Rows are points. Each copy is the shape, with its points in the same order, stretched, turned, moved and blurred by noise. Say if it was mirrored as well.

Shape (7 x 2):
[[ 0.77 -0.56]
 [-0.31 -1.34]
 [-1.94 -0.99]
 [ 1.05  1.08]
 [ 1.15 -0.65]
 [-1.32  1.61]
 [ 0.74  2.75]]
Copy 1 (7 x 2):
[[ 0.92 -1.33]
 [-0.13 -0.47]
 [-0.89  1.33]
 [ 2.09 -0.93]
 [ 1.14 -1.78]
 [ 1.09  1.68]
 [ 2.99  0.02]]
Copy 1 is: only turned
Copy 2:
[[ 0.74  1.20]
 [ 1.14 -0.32]
 [ 0.57 -2.30]
 [-1.36  2.04]
 [ 0.94  1.48]
 [-2.17 -0.63]
 [-3.22  1.81]]
Copy 2 is: only turned

Shape, 10 rows:
[[ 0.66 -1.48 -0.45  1.20]
 [-0.18 -2.39  2.89 -0.15]
 [-0.05  0.23  0.00 -0.58]
 [ 1.06  0.35  0.23 -0.03]
 [-0.61  0.06 -1.93  1.02]
 [-0.25  1.22 -1.10 -0.40]
 [ 0.64 -1.46  4.01 -0.11]
 [-0.32 -1.95 -2.69 -2.00]
 [ 0.57 -1.48 -2.20 -0.05]
 [-2.00  0.22 -2.00 -2.12]]
Copy 1 (10 x 4):
[[ 1.48  1.87 -0.94  0.15]
 [ 1.02  1.67  1.39 -3.78]
 [ 0.03 -0.29  0.59 -0.08]
 [-0.77  1.10  0.74  0.37]
 [ 1.27 -0.82 -1.72  1.80]
 [-0.32 -1.03  0.26  1.58]
 [-0.52  2.73  1.59 -4.16]
 [ 3.50 -1.38  1.58  2.09]
 [ 2.64  0.45 -0.15  1.91]
 [ 1.38 -3.37  1.31  1.15]]
Copy 1 is: mirrored
Copy 2:
[[ 1.10 -0.35  0.96  0.18]
 [ 2.27 -0.89 -2.03  1.32]
 [-0.11 -0.17 -0.65 -0.46]
 [-0.06  0.13 -0.50  0.76]
 [-0.72 -0.76  1.44 -1.72]
 [-1.29 -0.21 -0.10 -1.19]
 [ 1.79 -0.89 -2.92  2.70]
 [ 1.78  1.23  1.18 -2.88]
 [ 1.11  0.63  1.73 -1.29]
 [-0.45 -0.01 -0.33 -3.53]]
Copy 2 is: mirrored
Copy 3:
[[ 1.30 -0.91 -0.05  0.54]
 [ 1.65  1.01  1.88 -1.33]
 [-0.83  0.38  0.03  0.19]
 [-0.91 -0.01  0.48  1.06]
 [-0.47 -1.48 -1.43  0.49]
 [-1.61 -0.22 -0.96  0.63]
 [ 1.15  1.19  3.14 -1.17]
 [ 0.02  1.28 -2.47  1.27]
 [ 0.44 -0.25 -1.62  1.33]
 [-1.47  1.17 -2.47 -0.21]]
Copy 3 is: only turned

Shape (11 x 8):
[[ 0.30  1.45 -0.41 -0.64  0.28 -1.30 -1.16  1.78]
 [ 1.98 -1.40  0.82 -1.86  1.63  2.68 -0.77  1.20]
 [-0.40  0.07 -1.63  0.70 -0.80 -1.74  0.00 -2.26]
 [-0.41 -0.81  1.41  2.23  0.87  0.24 -1.09 -0.60]
 [ 2.09  0.15  2.27  2.13 -0.69  2.60  2.01 -0.62]
 [-0.17 -0.64  0.77 -1.45 -0.20  0.92  1.03  1.65]
 [ 1.39  0.05 -1.57 -1.51  0.35 -0.97  1.64  0.26]
 [ 2.71 -1.26  1.10 -1.46 -0.73  0.57 -0.91 -2.20]
 [ 0.48  2.43 -1.22  1.59  0.39  1.20 -1.12  0.03]
 [-0.56  2.26  0.09 -0.65  0.50 -0.84  1.59 -2.09]
 [-0.47  2.37  0.53  0.77 -1.21  0.94 -0.02  1.41]]
Copy 1:
[[-2.15 -1.03 -1.67  1.48  0.06  0.72 -1.00  1.51]
 [ 1.39  2.93 -0.44  1.21  2.31 -0.62 -1.52  0.58]
 [-1.02 -0.93 -0.58 -0.21 -2.78 -0.68  1.05 -1.00]
 [-1.43 -0.59 -1.61 -0.53  1.19 -0.89 -1.48 -2.54]
 [ 0.78 -1.20  2.96  0.05  2.79 -0.20 -1.54 -2.74]
 [ 0.68  1.11  0.16 -0.67  1.59  0.24 -0.50  1.35]
 [ 0.28 -0.30  0.16  0.51 -1.27 -1.35  0.20  1.97]
 [-1.09  1.93  1.69  1.25  0.96 -2.36  0.52 -1.09]
 [ 0.05 -0.46 -0.17  1.81 -1.02  1.80 -2.28 -2.12]
 [-0.63 -0.19  2.10  0.38 -2.05  0.44 -1.37  0.26]
 [-0.68 -1.07  0.49  0.67  0.62  2.73 -1.13 -0.67]]
Copy 1 is: mirrored
Copy 2, 11 rows:
[[-1.12  0.38 -1.27  0.13  1.31  0.50 -0.16 -1.33]
 [ 3.14 -0.04 -1.71  0.62  4.32  1.79 -0.95  2.47]
 [-1.38 -0.58  0.97  0.17 -3.07 -1.42  1.93 -0.27]
 [ 0.31  0.72  3.06  0.83 -0.27  1.82 -0.83  1.69]
 [ 3.71 -0.75  4.90 -1.24  2.28 -0.16 -1.18  0.39]
 [ 3.05 -0.56 -0.73 -0.06  2.18 -0.88 -2.01  0.44]
 [ 0.64 -0.11 -1.15  0.17  1.21 -2.16  1.36 -0.55]
 [ 3.49 -1.53 -0.28  2.10  0.21  1.03  1.52  0.70]
 [-2.54  0.49  1.09 -2.84  1.07  0.89  0.67 -0.45]
 [ 1.30  1.69  1.05 -1.46 -1.02 -1.22  2.40 -2.50]
 [ 0.12 -0.44  1.15 -2.51  1.29 -0.20 -1.59 -1.64]]
Copy 2 is: mirrored
